Every row gives one point. Each copy is the shape, with its points in the same order, stretched, turned, moved and blurred by noise. Is it also mirrored, or only turned?

Shape:
[[ 21.6  -9.7]
 [-11.9  14.2]
 [ 12.1  -1.8]
 [ 20.1  -2.1]
 [ 22.1  -7.3]
 [-25.6  -2.4]
 [  4.9  -3.7]
 [-46.0  -0.3]]
Copy 1 (8 x 2):
[[ 36.0  -2.6]
 [ -5.9   5.0]
 [ 26.0  -2.0]
 [ 30.2   4.1]
 [ 40.9   3.7]
 [-11.9 -11.9]
 [ 21.5  -1.2]
 [-31.8 -22.3]]
Copy 1 is: only turned
Copy 2 (8 x 2):
[[ -1.1  19.4]
 [  7.1 -23.0]
 [  6.0   3.8]
 [  6.7   9.2]
 [  6.3  16.1]
 [ -5.9 -20.9]
 [ -0.5   0.9]
 [-16.0 -38.7]]
Copy 2 is: mirrored
Copy 3, 8 rows:
[[ 14.1  16.2]
 [-15.6  -7.0]
 [  2.9  10.5]
 [  7.5  18.4]
 [ 12.8  15.9]
 [-10.5 -28.5]
 [  2.0   1.6]
 [-19.1 -49.3]]
Copy 3 is: only turned

Shape (9 x 3):
[[-17.5  13.1  -3.2]
 [ -7.6 -17.1  49.1]
 [  0.2 -14.3  -7.2]
 [-15.1  17.3  25.3]
 [-17.2 -16.5  -7.3]
 [  5.0 -15.5  15.5]
 [ 29.4  23.1  -1.4]
 [ -2.0  -9.2 -14.6]
 [ 16.8  -5.9   2.4]]
Copy 1, 9 rows:
[[ -3.9  25.5  -8.9]
 [ 10.9  27.6  44.9]
 [-13.4  -2.8   1.9]
 [ 18.5  44.6   9.5]
 [-29.5   8.8   3.9]
 [  6.4   0.6  23.6]
 [ 40.6 -12.1  -8.5]
 [-15.5  -1.0  -4.6]
 [  8.2  -9.7   8.4]]
Copy 1 is: only turned
Copy 2:
[[-26.1  25.8  -1.7]
 [ -2.1 -17.1  47.5]
 [  1.9  12.2 -10.4]
 [-33.8   6.2  24.0]
 [ -0.1  25.5  -3.2]
 [  0.5 -10.1   9.2]
 [-28.0 -17.7 -28.0]
 [ -2.1  18.8 -17.9]
 [ -3.0 -10.4 -12.7]]
Copy 2 is: mirrored
Copy 3 (9 x 3):
[[ -3.4  11.8 -13.5]
 [  2.3  26.4  43.2]
 [ -7.2 -16.5  -1.7]
 [  7.9  30.6   8.8]
 [-19.6  -5.9  -4.6]
 [  0.5  -3.3  19.2]
 [ 32.6  -8.2  -9.3]
 [-10.2 -17.8  -9.6]
 [ 11.7 -14.7   7.2]]
Copy 3 is: only turned
Copy 4:
[[  7.8  16.5  -2.3]
 [-12.3  -2.9  56.9]
 [  8.8 -12.4   2.1]
 [ -6.4  25.8  21.2]
 [ 23.9  -9.7   7.3]
 [ -8.8 -11.1  23.1]
 [-38.8   2.5 -10.8]
 [ 10.6 -13.2  -0.3]
 [-17.9 -12.1   6.3]]
Copy 4 is: mirrored

Shape, 11 rows:
[[-21.3  32.3   4.8  26.7  22.6  -3.1]
 [-43.4  24.1  11.2  10.1   1.2   0.7]
 [ 28.1 -13.2 -17.9   4.3   7.7  -8.7]
 [-35.3   9.2   9.2   7.8  20.3  21.3]
 [ 17.8  16.2  -2.9  -7.3  -4.4   2.7]
 [ 10.4  13.8  18.8  -4.7  24.0   2.7]
 [ 24.1 -19.1   5.2  -6.3   3.7 -29.6]
 [ 32.7 -23.7 -11.0  -1.0   5.3 -10.5]
 [ 40.5 -18.7   9.0   5.8  -4.9  -2.1]
 [ 23.1 -10.0 -10.3 -21.0   9.2  -7.1]
 [-29.3  12.7   0.7   4.8  23.1  -3.8]]
Copy 1, 11 rows:
[[ 21.9   9.4  -7.8  32.1  18.2 -28.8]
 [ 10.1  27.7  13.4  30.2   4.7 -13.6]
 [ 11.4 -19.2 -33.8 -20.5  -4.1  10.0]
 [  4.4   0.2  17.0  27.3  16.9  -4.6]
 [ -5.9   6.8 -15.4 -16.9   6.5  -8.5]
 [ 15.5   6.5  -3.1 -17.1  31.3  -6.5]
 [ 34.5   4.3 -20.9 -35.2 -12.1  17.3]
 [ 18.6 -20.0 -28.4 -32.0  -7.4  15.0]
 [ 14.5 -19.0  -9.3 -45.6 -11.7   1.5]
 [  4.5  -2.5 -27.3 -30.0  11.4  20.8]
 [ 19.5  12.3  -3.0  27.5  17.6  -0.6]]
Copy 1 is: mirrored
Copy 2 (11 x 6):
[[ -9.6  34.2  10.9 -12.8  -4.7 -32.4]
 [-31.7  19.5  26.2  -6.8 -11.1 -12.2]
 [ 16.6  -8.6 -35.6   9.3  16.5   0.3]
 [-25.5  36.0  24.2  -0.5   6.7   3.2]
 [  6.2   9.3 -26.4   3.1 -20.9   4.5]
 [ 17.1  22.5  -2.7 -20.1  -4.3  13.9]
 [ 24.4 -28.7 -22.8 -13.7   9.2   5.7]
 [ 29.3 -15.6 -33.6  10.1  13.2   8.2]
 [ 42.9 -10.8 -19.5  15.2   1.4  10.9]
 [ 10.3  -7.4 -38.0  -4.2   6.6  19.3]
 [-24.3  21.8   7.7 -16.2   6.8 -11.9]]
Copy 2 is: only turned
Copy 3:
[[-22.5  21.1  -1.0  13.3  17.6 -21.3]
 [-38.1  -0.3   4.1   8.9  -4.8 -15.5]
 [ 28.8   2.6 -15.2 -15.6  17.0  -3.8]
 [-26.3 -11.3   5.2  25.6   8.3  -7.1]
 [  0.3   5.0   1.7 -23.7  19.0   4.6]
 [ -0.7  -2.7  15.0  -3.1  31.0 -14.4]
 [ 28.4  -8.6  -2.8 -25.2   8.7 -24.1]
 [ 36.1  -5.4 -10.4 -18.7  14.0  -6.0]
 [ 38.8   0.2  11.4 -18.3   8.6  -0.6]
 [ 16.9 -14.4 -10.3 -23.8  23.8  -3.9]
 [-21.7  -5.5  -8.7  11.5  14.0 -20.7]]
Copy 3 is: only turned

Shape (13 x 9):
[[ -4.1  -9.0   0.5 -12.6  32.6  24.3  13.7  -7.4  -9.2]
 [-28.6   8.9   4.5  43.0  -2.5 -24.9  19.5   6.4  -7.5]
 [-23.9  13.6 -18.0  -2.5  -0.4  28.7  20.8  12.3  15.7]
 [  1.2 -12.5   9.4 -15.2  -3.1 -26.5  19.1 -11.9  -1.9]
 [ -2.8  16.8  13.4  -4.9  -8.9 -25.7   0.5 -32.9  -8.7]
 [-20.8   8.0   0.5 -12.5  -1.4  -3.9   5.2   7.7 -13.3]
 [-22.6 -24.7   3.0  26.8  -9.3  28.8 -14.8  13.5  -1.6]
 [ -2.6  -7.7   7.8  -0.7  -2.0 -10.1 -24.5  17.6 -12.6]
 [  6.0  -8.3 -27.0  16.2  -7.5  -2.0 -40.4   3.4  -5.6]
 [-28.3  13.3  -2.1  -9.8  11.0 -19.3  -7.7  11.6  10.7]
 [-17.9 -13.3  12.7 -11.1  23.8 -11.9   8.7 -52.4  -0.2]
 [ 36.7   5.6  23.0  -8.7  -1.6   2.4   6.3 -42.1   7.3]
 [ -7.4   3.5  13.7  -4.1  -6.9 -13.2  23.4 -19.4 -15.4]]
Copy 1, 13 rows:
[[  1.7 -18.2   6.5 -29.8  22.0  11.9 -11.4  -0.3 -18.3]
 [-15.0 -10.0  20.5  39.9  20.2   3.4   0.3  37.3  -3.3]
 [ 18.2  -2.7  31.7 -17.4  -0.2  36.2  -2.8  20.8   1.7]
 [  7.5   6.4  12.0  13.9  14.8 -25.4   6.0  -8.8 -19.9]
 [-25.8   8.2  17.7  31.6   5.1 -21.3 -18.7 -20.0 -10.8]
 [ -5.1   0.5  23.1   3.0 -10.9   0.1  -5.7  20.4 -22.2]
 [  4.2 -46.1  -2.2   7.5 -15.9  19.8  -3.7  20.7   5.0]
 [-15.8 -14.2  -0.7   4.6 -25.1 -20.6  -5.4  14.6  -9.3]
 [ -6.2  -5.8 -28.6  17.6 -28.2 -14.1 -25.9  10.0  13.5]
 [ -1.5  -3.3  34.7   7.3  -7.5 -16.9 -17.7  30.0  -2.0]
 [ -0.3 -21.0  19.4  13.9  33.4 -16.2 -34.0 -23.8 -15.1]
 [-21.3  -1.2  -1.0   2.2  23.0 -14.8   0.6 -53.3   8.0]
 [-13.0   2.8  17.9  16.8  15.3  -3.6  -0.9  -9.7 -23.7]]
Copy 1 is: mirrored
Copy 2 (13 x 9):
[[ 17.2 -29.7 -21.5  10.5  18.4  20.4  10.4   1.8 -25.8]
 [-43.4  11.0  -5.9   4.6   8.7  -7.8  -1.1 -41.4 -17.7]
 [-23.0  -4.6 -22.9  19.1  16.2  40.9   1.9  -4.8  20.8]
 [  9.1  10.4   5.8 -17.6  13.3 -17.8  33.9   0.7  -6.9]
 [ 19.1  31.2  -3.6   5.0  27.8 -33.9   6.3 -12.4  -3.0]
 [ -6.1   9.5 -10.0  -9.7  21.7   5.9  -6.4   4.2  -6.7]
 [-31.6 -47.4 -22.8   9.0  -8.8 -12.1 -23.6  -4.3  12.1]
 [  5.4 -12.5  -0.3 -26.5   7.4 -15.2 -24.6  -7.7   2.3]
 [ 11.3 -11.6 -34.4 -18.3 -17.3 -14.5 -26.9 -27.9  26.9]
 [ -9.0   6.5 -12.6 -21.8  45.1   7.0  -5.4 -19.0   6.9]
 [ 18.7  -8.5 -31.7   9.9  41.8 -34.3  35.7  -6.2 -25.3]
 [ 51.2   2.0  14.2  27.7  12.8 -26.2  18.4  -9.1   8.5]
 [  1.7  18.8  -0.5   8.0  14.5 -17.0  16.9   1.9 -17.7]]
Copy 2 is: mirrored
Copy 3:
[[  7.0 -28.3  -1.1 -16.3  19.6   0.0 -17.8   9.8 -14.9]
 [ 21.5  32.8  -7.6 -29.3   3.8 -31.4  26.1  16.2   8.5]
 [-16.3  -3.6 -36.4   6.6  30.3  -2.4  12.1   8.5 -11.0]
 [ -2.5  -6.4  22.2 -13.4  -1.9 -16.4   1.0 -22.1   4.7]
 [ -3.7  30.0  25.7 -16.8  -0.3  17.2  -4.7 -12.6   2.4]
 [-15.9  -3.8  -4.8 -14.5  -5.8   2.3   5.7  10.7 -11.5]
 [ 30.5  -2.0 -43.1   1.2 -16.7  -6.0  21.5  19.9  20.2]
 [  4.9   1.0  -2.8  -0.6 -35.7  -6.6   1.0  19.2  -0.3]
 [ 24.1  19.3 -33.8  16.6 -37.5  -7.2 -12.1   2.0 -11.7]
 [-28.2  12.3  -9.6 -16.4  -6.5 -22.8 -12.3  10.8  -4.7]
 [  0.2  -3.5  16.5 -45.3  16.8   3.4 -34.6 -20.2  14.7]
 [ 16.5   4.2  38.1  18.4  19.2  24.4 -17.3 -14.5   8.4]
 [  5.3   6.7  19.9 -21.0   8.4   3.0  14.5  -7.0  -4.1]]
Copy 3 is: mirrored

Shape, 17 rows:
[[ 20.5   8.6 -17.1 -28.2  10.3 -31.4  14.6   7.9 -14.6  19.9   6.3   8.8]
 [ -3.5   5.6  29.6 -17.8 -14.4 -16.0   4.2  11.4   6.2  -0.3  20.5  10.8]
 [ 24.6 -22.1 -37.6   0.8  10.3  30.7 -16.2  14.9  27.5  -9.6  -6.1 -13.2]
 [ 12.0  25.9 -17.1 -24.1  -2.7 -29.6   7.4 -14.3  13.8   6.5   8.1  19.9]
 [ 15.0  35.6  -6.9 -25.8  21.2 -18.0 -19.9   8.6   8.6   4.2 -10.4   1.0]
 [-16.4  24.6  13.5   0.2 -22.1 -14.5   5.9   0.2   4.3  30.0  11.2   1.3]
 [ 24.7  34.3 -19.2 -21.9   7.2  -6.6  -0.6  14.6   1.1  21.1  27.6   1.8]
 [-20.7   8.0  13.2   8.2  13.2 -18.6   1.6  12.9  20.2  14.7  19.1  22.4]
 [  8.6 -15.1 -29.0  -8.0  -2.2  36.6 -15.6   2.4   9.9   2.9 -16.8  15.7]
 [-16.6   6.7   9.0  -4.6  -3.3 -13.8 -10.6  -7.0  -5.7  -6.9  31.9  12.8]
 [ -3.0  13.9  -1.0  10.7 -22.1 -27.6 -14.7   7.3   8.5  -3.5  19.2  10.2]
 [ 30.5 -10.1 -16.4  -1.2  13.3  40.2  -2.1 -12.5  22.5 -11.4 -10.2 -12.9]
 [ 25.1 -21.3 -12.5  14.4  -1.1  13.6  -5.0   4.8   5.6  -3.8 -20.0  -8.8]
 [  2.6   3.0 -30.4  -0.5   6.9  31.6   2.5  18.5   3.7 -30.0 -16.8  -6.6]
 [  4.4   7.6 -20.4 -41.0   3.8 -12.8 -16.6   9.3  10.5   8.3   2.2 -11.0]
 [-19.5   2.9  -2.4  -5.1 -13.1 -18.3  14.6   5.8  24.3  -6.2  14.7  -1.9]
 [ -0.7 -21.8 -30.5  12.1  15.6  30.6 -11.2 -10.3   6.4 -12.5 -10.7 -25.2]]
Copy 1 (17 x 12):
[[-17.7  17.1  57.8  -4.6   5.9 -20.0   1.7 -16.6 -16.7  -2.3 -38.7  -3.9]
 [ -8.9  27.6  16.9 -26.7 -17.1  19.0 -24.5 -18.6  10.3  12.2  -1.6  -4.5]
 [ 14.9 -21.0 -15.5  -9.0 -22.9 -27.6  30.9  -6.9  -1.0 -27.8 -33.6 -17.9]
 [-28.9  23.6  36.3  19.2 -16.5  -5.1  -1.9 -19.9   9.3   4.5 -34.4  15.2]
 [-25.4  -8.8   9.7  10.2   3.2 -30.0 -16.9 -26.3   5.4   3.4 -47.6  -5.1]
 [-15.3  29.2  15.5  19.8 -12.7   3.7 -13.3 -11.1   7.9  19.1  15.9 -20.4]
 [-10.4  22.4  34.2   8.9   2.0 -28.4   2.7 -53.8  -2.6  -2.7 -25.0 -12.3]
 [  7.8   6.2  10.2   9.1 -17.5   0.2 -29.4  -7.6  -7.5   8.7   9.2  15.9]
 [  2.4   2.2 -24.0   0.5 -21.1   8.3  32.6  -0.4 -17.0   1.0 -34.2 -13.4]
 [ -0.6  33.5  -0.3  -5.0   3.8  15.0 -23.3 -17.2   7.9  -6.5   1.4  19.0]
 [-21.0  18.4   2.0   9.9 -13.4   8.3 -26.5 -14.6  -5.1 -21.2  -3.2   3.5]
 [ 22.2 -13.4 -14.4   2.7 -14.1  -4.6  31.5  -5.2  30.6  -6.2 -40.7 -17.9]
 [  6.0 -18.9  -0.5   0.3 -10.5   3.8  13.6  15.6  -5.1 -19.0 -34.5 -26.1]
 [-11.7 -30.6 -20.7  -7.8   1.4  -8.4  44.9  -8.1  -2.7 -21.0  -5.3  -5.0]
 [-21.2  18.7  11.7 -16.0 -12.4 -41.2   5.6 -17.5   7.3  -0.2 -29.3  -7.8]
 [-12.1  13.6  12.4  -5.2 -26.4  -2.5   4.3  -1.4  16.1  -5.9  21.5  10.3]
 [ 23.2 -13.1 -23.8  10.0   2.0 -21.2  30.4  18.5  16.3 -25.7 -14.6  -9.7]]
Copy 1 is: mirrored
Copy 2:
[[ 11.0  13.5 -16.8 -36.2   0.8  -7.9  29.0  -0.1  27.1  -9.8  19.7  20.6]
 [-29.6 -11.8  22.1 -41.8   5.7 -34.0  11.1  -1.9   1.0  16.4  21.3  14.4]
 [ 18.2  21.3  16.0  13.2 -22.0  42.7 -18.3 -26.4   0.2  -0.7  -4.5  18.1]
 [-20.2  10.3  -7.7 -34.1   1.7 -19.3  19.6  -0.3  25.2   0.7  -3.5  43.4]
 [ -7.1  21.3   8.7 -36.2 -30.1 -22.1  -3.6  12.1  37.7 -24.4   1.1  18.4]
 [-39.1  -9.8 -12.4 -31.8   3.1 -31.4  -9.6  21.8  -1.3  33.8  29.0  16.5]
 [  7.2   0.1 -13.0 -52.8 -12.3  -9.7 -13.3 -10.7   5.4 -12.5  20.9  34.6]
 [-40.5  -7.1   7.3  -5.9  11.4 -25.2 -10.8  30.2  -7.0  -0.8  28.2  21.7]
 [ 18.0   4.9  13.8   8.6 -29.7  21.7  -2.8   4.9  -9.7  21.2  -2.4  34.3]
 [-27.3 -28.3   5.9 -27.9  15.9 -21.9   3.5   6.4   7.1   0.0  -1.7  10.7]
 [-40.3 -19.8  -9.7 -13.1  -8.2 -21.6  -0.8  -6.8  15.9   1.0   8.9  14.3]
 [ 25.2  34.3  18.7   6.2  -7.0  15.0 -20.8 -18.7  -8.3  12.8 -29.7  22.0]
 [ 14.6  20.2   5.3  26.0 -15.9   8.5  -7.2 -16.3  10.5  10.4  -8.2   4.6]
 [  6.8  13.9   5.5   0.0 -45.2  14.8  10.7  -8.0 -18.5 -10.2 -27.3  -8.0]
 [ -2.2   4.5   8.9 -48.9 -13.3  11.6   6.4   3.6  36.0  -4.4  14.3  15.2]
 [-50.1   2.3   0.3 -19.2  13.1  -6.8  12.8   0.8   2.2   5.8   6.2   8.4]
 [ 17.7  13.9  -3.5  22.4  -7.4  37.0 -16.4  -3.5  -2.7   4.7 -28.3  -7.0]]
Copy 2 is: only turned
Copy 3, 17 rows:
[[-10.2   4.5 -42.0 -14.7   0.4 -47.5  -2.6  -4.9 -14.4  -6.9  13.5  -4.9]
 [ 14.3   3.8  -7.5  -4.7   8.4 -10.5 -12.8   1.5 -24.8  21.2   4.7   1.8]
 [  8.9  15.0 -24.4  11.5  28.1  -3.9  -0.3 -28.7  41.3 -25.0  19.8  16.8]
 [-11.9   5.5 -37.0  -7.5  -0.3 -23.0 -25.6 -28.7 -30.2   6.4   4.1   7.5]
 [ -7.0  20.7 -38.8  17.7  10.0 -32.8   0.3 -28.5   1.0  17.9 -11.5 -21.0]
 [  0.6  -1.6 -12.5   0.1 -17.2  -1.1  10.3 -10.2 -31.7  24.3  12.7   7.3]
 [ -1.9  15.9 -42.6   3.0  19.5 -29.5  12.0 -15.1 -33.5  -6.6  18.6  -3.5]
 [  3.2  -9.3  -7.7 -19.3  20.2  -0.1   7.9 -22.3 -24.9  27.3   6.0  -0.7]
 [ 14.3   2.1 -30.9   4.2  14.6  -3.2  18.2 -26.0  24.7 -22.8 -15.0  21.1]
 [-13.2  -8.1 -22.0 -10.6  15.7   8.0 -16.1   3.4 -20.8   7.0   3.1   7.7]
 [ -8.4  -8.0 -18.2  15.7  12.7  -6.1 -17.3  -6.5 -14.0  20.1  14.7  24.7]
 [  3.9  16.4  -4.7   8.0  19.8   9.9  -6.8 -35.3  24.6 -35.1   3.1  -1.0]
 [ -1.4  -1.4  -2.1  17.7  12.6  -9.9  -0.8 -17.6  36.2 -19.9   7.1  10.0]
 [ -9.4  32.6 -12.8   5.0  20.5  -9.1  16.4 -17.4  36.3 -14.2  -7.4  20.9]
 [  4.7  21.6 -56.9   4.9  -1.6 -25.1  -9.2 -10.5   7.7  11.5  13.5  -1.8]
 [ -3.2  13.4 -14.2 -14.7   0.5   2.7 -19.3 -12.8  -9.9  22.7  25.5  20.1]
 [-17.4  10.0 -15.3   2.1   9.8  18.1   0.9 -17.0  48.4 -28.3  12.0   9.2]]
Copy 3 is: only turned
Copy 4 (17 x 12):
[[ -0.7 -12.3   9.7 -29.6  17.1 -20.2 -15.9 -31.4 -30.2  17.5  19.8 -12.0]
 [ 22.6  -6.5  24.3   6.9 -12.9 -12.3  17.8   6.7  -1.1  15.1   9.5  16.6]
 [ 20.5 -40.2 -50.5   3.1  19.7  33.6 -13.9   3.4  -1.4  14.8 -16.0  -9.8]
 [ 12.3 -13.0   7.0 -36.2  16.3 -11.5   3.5 -35.8  -4.0   1.8   5.7   3.9]
 [ 19.7  -5.7  -3.3 -42.6  38.2  -9.4 -23.9   3.9 -12.3   3.7  18.7   4.8]
 [ -2.9   9.8  19.1 -12.2 -12.0  -1.7  -3.5 -13.0  35.4  12.9  15.8   8.3]
 [ 10.2 -40.4   2.8 -56.7   2.4   6.6 -15.3 -17.8 -14.4   8.1  19.6   6.7]
 [ -3.5   7.1  16.9  -5.6   2.7   6.6  23.9   1.0   2.2  15.5  17.6  -1.5]
 [ -1.8 -33.0 -19.9   8.9  29.3   9.9 -18.8   0.5   5.8   4.9 -28.9  10.0]
 [ 23.1  -9.4  28.4   6.9  -4.4  -4.0  11.0   4.3   1.2 -18.1  14.5   7.7]
 [ 18.9  -1.3  -8.7   7.0 -11.0   4.6  11.6  -8.7  10.7  -6.7  21.3  10.4]
 [ 23.0 -19.5 -25.0  -6.8  11.2  35.3 -17.5   7.1   1.0  12.3 -43.4  -2.3]
 [  9.8   1.6 -35.9  20.7  10.1  21.2 -21.5  -1.2  -2.3  14.9 -18.9  -5.8]
 [ -4.7 -23.4 -38.8 -11.1  -2.2  -5.3 -20.3  34.6   3.2   1.4 -24.4  -7.7]
 [ 28.5 -33.0  -3.7 -17.5  35.0 -13.5 -18.3 -11.2   2.6   9.7  26.2  -5.5]
 [ 10.5  -4.4  -3.7   0.8 -13.8  -6.0  24.0  -5.5  22.6  13.4  11.7 -11.6]
 [ 11.0  -9.3 -27.5  14.5  19.6  27.2 -25.8  15.6  16.6  -3.6 -20.3 -24.8]]
Copy 4 is: only turned
